Rows are points. Before rounding, the points of a table are all equally far from one centre. They may lie mostly on one side of it. Where is the centre, to within rounding?

Points (8 x 3)
[[ 22  28  60]
 [-16   9  53]
 [ -4  63  50]
 [-33  -4 -18]
 [ -5  -2  50]
 [-50  23   2]
 [ 14  51  58]
 [  6  31  62]]
Centre: [ 7 30  5]

Points (18 x 12)
[[-33  83  27 -29 -14 -49  -9 -17 -11 -27 -19  18]
 [-11 110 -29   6  -4 -46 -34 -15  10 -14 -39  -8]
 [-19  95 -10 -20 -21 -20 -55 -25 -23 -13 -21  30]
 [-31  43   3   2 -16 -47 -22 -57 -34 -61  -1  28]
 [  7  78  31   3 -18 -39 -61 -42 -14 -40 -36   2]
 [ -9  79  20 -35  30 -44 -25 -21 -19 -33  11  40]
 [-24  87 -16 -22  -2 -20   8 -60 -18 -19  25   6]
 [-10  73  -6 -59  -7 -52 -29 -14  -3 -16  16  15]
 [-57  69  -5 -20   7  -7 -47 -43 -21 -19 -23  24]
 [  7  75  13   6 -23 -54 -70  -9  46 -17  21 -27]
 [-46  68 -25  -5 -17 -66 -38 -11 -25 -37  19  -3]
 [ -7  62 -16 -27 -34 -54 -47 -36  10 -15  47  19]
 [-35  47  36  36 -22 -35 -76 -46 -23 -24 -20  -4]
 [ 13 102   3 -25  18 -30 -65   0  21 -15  -1  16]
 [-12  80  -9 -43  21 -24 -39 -28  -8  -4  49 -10]
 [-35  48  15 -11  -8 -16 -28 -71  -6 -22  35  48]
 [-21  62 -21 -14  -5 -28 -61 -56 -41  25  -8  19]
 [ -8  35  -2 -19   7 -26 -69 -28 -18 -69  33 -15]]
Centre: [  2  31  -3  21   5 -15 -21 -11   5  -7   2   4]
